Every row gives one point. The points of each table are mixes of a few directions, plus a little noise. How many directions does each table use, and how many do they share? Where both have some left over, give the other angles between the two spaces (their principal angles), to ten degrees, smallest first.
(in the rows, 128 means zero)

First:
[[190 150]
 [ 51  99]
 [142 133]
 [165 142]
 [ 48  99]
 [102 119]
 [199 154]]
Second (7 x 2):
[[ 58 103]
 [226 163]
 [143 133]
 [ 94 116]
 [132 129]
 [ 60 103]
 [184 148]]
Directions: first 1, second 1, shared 1

First:
[[123 148 125 134  85 119]
 [161 126 111 148 123  99]
 [174  75  88  80 151  67]
 [127 137 138 151 140 143]
 [ 62 129 189 131 208 232]
 [105 148 136 124  94 138]
 [145 134 110 129  96  98]]
Second (7 x 6):
[[159 128 135 114 117 154]
 [205 127 144  96  99 190]
 [  7 127 104 178 172  31]
 [ 99 128 123 140 139 105]
 [147 129 133 120 121 144]
 [107 128 124 136 136 111]
 [170 128 137 110 113 163]]
Directions: first 3, second 1, shared 0; angles 90

First:
[[122 144 134 196  90  82  96 194 151  30 241  35]
 [123 141 133 182  98  91 102 181 146  50 218  53]
 [133 116 124  78 156 162 152  79 111 201  44 197]
 [132 118 125  87 151 156 148  88 114 187  60 184]
 [122 143 134 194  91  83  97 192 150  34 237  38]
 [132 119 125  90 149 154 146  91 115 183  65 180]
 [129 125 127 115 135 136 134 116 124 146 107 145]
 [124 137 131 166 107 102 110 165 141  73 191  76]
 [133 114 123  69 161 168 156  70 109 213  30 209]
 [128 129 128 131 127 126 127 130 129 124 132 124]
 [131 122 126 101 143 147 141 101 119 167  83 166]]
Second:
[[161 157 160 155 143 137 112 138  96  89 167  73]
 [100 138 122 124 107 116 124 137 127  97 165 119]
 [175  85 119 122 173 149 149  99 158 234   7 191]
 [ 89  86  84 130  96  93 134 148 196 151 111 164]
 [111  98 101 169  96  84 120 172 193 114 151 114]
 [ 83 170 136 125  89 113 111 148  94  34 234  77]
 [119 179 159  95 134 157 125 104  52  81 174 106]
 [186 113 143 103 188 176 148  78 111 222  15 182]]
Directions: first 1, second 3, shared 1
